Each row of a before or after table is a point. One or more steps were done to the points. Then noise was added and the rows were shuffled. The steps act on columns, c1 being the first. Write out the steps. A step turns or swaps two columns, mirrors them in a line or flattens them onto one, adds a multiple of one to another, or multiplies or shifts one. Angles are multiples of 10 degrees, from the lower column toward the higher: turns from -170 to 170, lines from 10 to 170 but not 90. Use the fewest steps. Two steps may share a column if one is a turn and the other turns, adds or multiplies; they go together, in the order done. Otherwise the lowest column goes first.

Before (8 x 3):
[[-70  36  -8]
 [ 11 -17  -6]
 [  1  -5  29]
 [ 75 -36  -4]
 [-64   1 -68]
 [-59  -9 -26]
 [ -8 -42 -10]
 [ -2   0   6]]
After (8 x 3):
[[ 54  30 -26]
 [ 79 -12  -9]
 [ 61  20 -68]
 [-16  11  -5]
 [  2   0   5]
 [-85   9  -4]
 [ -3   5  30]
 [ -5  42  -9]]
Steps: turn c1 and c2 by -160 degrees

Before (13 x 6):
[[ 18   4  14  51  23  50]
 [ 44  55  16 -54 -30 -44]
 [ 18 -61   4  -9  -6 -34]
 [-13 -89 -12 -31   7  29]
 [ 16 -47 -29  -5 -77 -49]
 [-60 -48 -39 -17  86 -28]
 [  4  11   7  27  11  24]
 [-12  41  11  23 -15  43]
 [-43 -79  50 -57 -48 -91]
 [  6   0  46 -12  28   2]
 [ 10  46 -19  44  -5  26]
 [-33 -10 -78  18 -32 -22]
 [-61  10 -15  33 -61 -46]]
After (13 x 6):
[[  2 -47   2 -10  -6 -31]
 [  1  -6 -78  -3  -7 -24]
 [  0  28  10   3   5  44]
 [ -1 -64 -12 -19 -11  26]
 [  1 -55  52 -59 -48 -94]
 [ -2  30 -19  23  21  26]
 [ -2   7 -17  -7 -12 -47]
 [  2  -4  44   6   3   0]
 [ -1  43  15 -47 -37 -44]
 [ -2  12  13  23  17  21]
 [  3 -32 -40  31  35 -28]
 [  3 -36 -29 -41 -29 -47]
 [  0   3  10  40  31  49]]
Steps: multiply c1 by 0; multiply c2 by 0.7; flatten c4 and c5 onto the line at 40 degrees

Before (10 x 8):
[[ 28 -29 -27 -26 -25   8  36  39]
 [ 13 -25 -33  65   2 -39 -35 -25]
 [ 58  10  76  13 -45  24 -37  -6]
 [ 29  14  59  -6  30  19  10   8]
 [-22 -73  27 -20  47   8  37   3]
 [  0  29  50  -2 -58 -22  32  -4]
 [-24   3  16 -69 -23  -5 -50 -23]
 [-21  66  28 -19   0  54 -12  80]
 [-24 -30  15  44 -26 -41 -75  -7]
 [-35 -45 -48  34  12  18   5 -19]]
After (10 x 8):
[[ 43 -72 -20 -21  47   5   8 -14]
 [-61 -28  -8  45 -27 -43  49 -18]
 [-37   4   1 -71 -24  -3  38 -28]
 [ -6  66 -71 -21  -1  56  22  44]
 [ -1  11 -49  -8  29  20 -30 -31]
 [ 14 -43  52  31  10  18  31  17]
 [-57  11 -56  15 -42  23 -42 -52]
 [ 26 -32  -4 -27 -25   5 -40  44]
 [-37 -24  43  64   3 -40  -4  -1]
 [ 30  29 -38  -2 -53 -23 -11 -35]]
Steps: turn c1 and c7 by -110 degrees; mirror c3 and c8 in the line at 110 degrees

Before (12 x 9):
[[ 12  42  29 -25 -63  30   5  73  51]
 [-43  34  23 -36 -32 -39  73 -17   4]
 [  8 -52 -47  14  29 -61   2  17  28]
 [-15 -44 -39  12  -4 -72   5  46 -38]
 [ 51 -40  31 -50  28 -63 -38  19 -25]
 [ 45  50  -8  44  -2 -41  55  -1  27]
 [ 22 -27 -16 -34 -71  10   1  69  28]
 [-25 -51 -38  48  -5  -5 -20   6   0]
 [  0  -3  13  40  -8  37   2  67  44]
 [ 14 -18  42  18  -5   2  10 -22 -24]
 [-22  31 -26  17  24  20  62 -31 -39]
 [-60  50  21 -54 -74  13 -11  -2  -7]]
After (12 x 9):
[[ 46  48  -9  17  20 -41  52   0  26]
 [ 13  41  29 -12  60  30 -15  74  50]
 [ 26 -27 -16 -12  68  10 -24  68  29]
 [-60  49  23 -22  66  14 -35   0  -6]
 [ 13 -17  41   8   8   0   9 -21 -26]
 [  1  -2  13  15  10  38  -2  66  45]
 [  9 -54 -46   5 -27 -61  11  19  29]
 [-25 -50 -39  19  -1  -5 -18   6   0]
 [-21  30 -28   7  -2  21  68 -32 -39]
 [ 53 -41  29 -20 -39 -63 -26  19 -27]
 [-15 -42 -40   4   5 -71   3  45 -35]
 [-43  34  24 -15  54 -40  57 -18   5]]
Steps: multiply c4 by 0.4; mirror c5 and c7 in the line at 80 degrees

Before (14 x 12):
[[ -8  34 -12  56 -17 -65  -8  46 -31   6  -9  14]
 [ 56 -10 -12  15   7  35  -2  77  61  21  -3  10]
 [-22  15 -57  35 -26 -70  71 -43 -18  37 -60 -52]
 [ 14 -21  25  24  -1  -8 -44  21  81  11  22  22]
 [ 43 -16 -20 -52 -51 -78  43 -24   1  44 -74 -33]
 [  4  -9  18  48   0 -65  61  26  10  24 -64 -53]
 [ 14  25  21 -37 -12  34  13  -2  73  41 -37  -3]
 [ 57  -6   6  12  32  10 -33   5  22  -2  30   1]
 [ -4  10  14  46   4 -17  -2   3 -11 -84   0  54]
 [ 48  -5  18 -25 -21  -2  39  10  56  24  48  26]
 [ -1  -1  55  51 -20  28 -15  -6 -35 -14  13  33]
 [-31  40  48   3  -5   4  -7   7 -16 -50  22 -23]
 [-55 -21  14  36  41 -11  -8  40 -37 -23  12  32]
 [ 22 -32 -35 -36 -89 -28  46 -20  32  26 -39 -62]]
After (14 x 12):
[[  2 -12 -53 -52  -4 -62  61  24   5  24  38  45]
 [ 15 -19  -4  18 -49  -8 -46  28  59   8 -31  21]
 [ 11  22 -41  -5 -53  37  13  -6  47  42  13 -36]
 [ -9   3 -35  33  10  32 -17  -4 -41 -11 -47  54]
 [-37  44 -24 -25   3   1  -4   7 -14 -50 -48  -2]
 [ 49  -4  18  31 -56   1  34  13  27  23 -53 -23]
 [ -6  28   6  16   3 -67  -4  43 -35   8  15  59]
 [ -5   8 -13  52   9 -11  -4   6  -5 -85  -9  44]
 [ 57 -12   8  12 -32  37  -2  77  47  17   8  15]
 [-21  18   6 -53  -8 -72  71 -42 -28  37  83  40]
 [ 55  -4  13  -2   7   5 -31   5  41   3 -26  10]
 [ 21 -37  -3 -63 -88 -24  44 -25 -30  27  55 -38]
 [ 42 -19 -33 -36 -35 -74  39 -26 -35  47  68 -51]
 [-55 -24  -4  35  52 -12  -8  41   0 -22 -14  37]]
Steps: turn c3 and c11 by -140 degrees; swap c4 and c12; turn c5 and c9 by 40 degrees

Before (8 x 14):
[[  6   5   8  -5   2  27 -37  15 -15   2  -7  23 -13 -11]
 [-56  -7 -38 -77  60  -2 -46  93 -45 -25  48 -28  49 -55]
 [-10  20  42   9 -11 -23   1  17  33  17 -47  40  -3   7]
 [-37 -28 -93 -23  21  42 -13   6  67  23  22 -25  47  66]
 [ 26   8 -14 -12  43 -24  -1  10 -12   9 -35  24  11 -43]
 [ 36   4  21 -34  32  63  36  18 -52 -33 -31  13  28   8]
 [ -1  15  56   2  33  -7  11 -24  17   1  -7  55 -18 -45]
 [ 27 -26 -31 -15   7  61  17   9  37  52  80  40  65  49]]
After (8 x 14):
[[ 28  23 -31 -11   9 -93 -22   7  37  11  84  39  65  49]
 [ 36 -11  21 -33  33 -16 -37  13 -53  71 -28  15  29   8]
 [-52  16 -40 -74  60  35  42  97 -47  16  46 -31  49 -56]
 [ 26 -10 -14 -10  42  20   0  11 -10 -25 -37  20  12 -44]
 [  8   1   8  -4   3 -18  37  15 -14  18  -6  25 -12  -6]
 [-39  31 -96 -20  21 -65   6   9  63  17  23 -22  49  64]
 [ -3 -15  57   1  33  16  -7 -24  20  -9  -5  57 -19 -42]
 [-11 -18  43   7  -7   3   2  18  34 -33 -46  38  -6   9]]
Steps: turn c2 and c7 by 170 degrees; turn c6 and c10 by 130 degrees; add -0.3 times c14 to c6

Before (9 x 18):
[[ 18 -74 -39   9  36   6   3 -22  40  52  66   7 -19 -64 -16 -56  13 -32]
 [-12  -8  52 -10  40  19   1 -23 -18  -1  42 -28 -52  34  13  14 -19  41]
 [ 21  15  16 -40  38  19  16 -44   8  12  75  -3   6 -14 -15 -25 -43  46]
 [ 16 -55 -26   9 -11  43  21  15  32  14  80  36 -18 -16 -25 -26  25 -30]
 [ 16   8  23  -9  15  10  28 -25 -30 -25  49 -32 -41   3  41  14 -29  -6]
 [ -7 -12  -1  62 -49  25 -53  30  18  -6  12 -22   1 -27 -56   6  64 -31]
 [ 22   2  37 -48  51  66  25 -45 -23  15  55  -4 -35 -20   0 -16 -67   3]
 [ 20 -58 -51 -25  12  35  24 -16  41  41  34 -13 -51 -33  36  22   8 -22]
 [-28 -10  53 -22 -21  11  -3   1 -13 -67   2 -72 -38 -18 -26  36 -11   6]]
After (9 x 18):
[[  18    6   23   -9   14    5   25  -26  -10  -23   47  -30  -42   12
    40   17  -30  -31]
 [  23   15   17  -41   38   24   16  -44 -101   10   74   -5    5    2
   -14  -25  -44   23]
 [ -29  -12   53  -24  -21   19   -3    1  -23  -68    2  -72  -39   -8
   -28   35   -9  -13]
 [  15  -54  -25    8  -10   46   19   17   97   10   77   34  -19   17
   -27  -25   24   20]
 [ -12  -10   54  -11   41   -6    0  -24 -111   -2   43  -28  -52   38
    16   13  -19   -1]
 [  21  -77  -39   11   36   48    3  -20  112   51   65    6  -20  -48
   -16  -57   13   28]
 [  23    1   37  -48   49   65   27  -48  -26   14   58   -2  -35   27
     0  -15  -66  -20]
 [  -6  -13   -3   66  -51   35  -53   28   88   -9   12  -20    1   -3
   -57    7   63    4]
 [  20  -58  -50  -26   14   49   23  -18   87   42   34  -10  -51   -3
    35   19    9   31]]
Steps: turn c6 and c14 by 40 degrees; turn c9 and c18 by 70 degrees; multiply c9 by 2.5
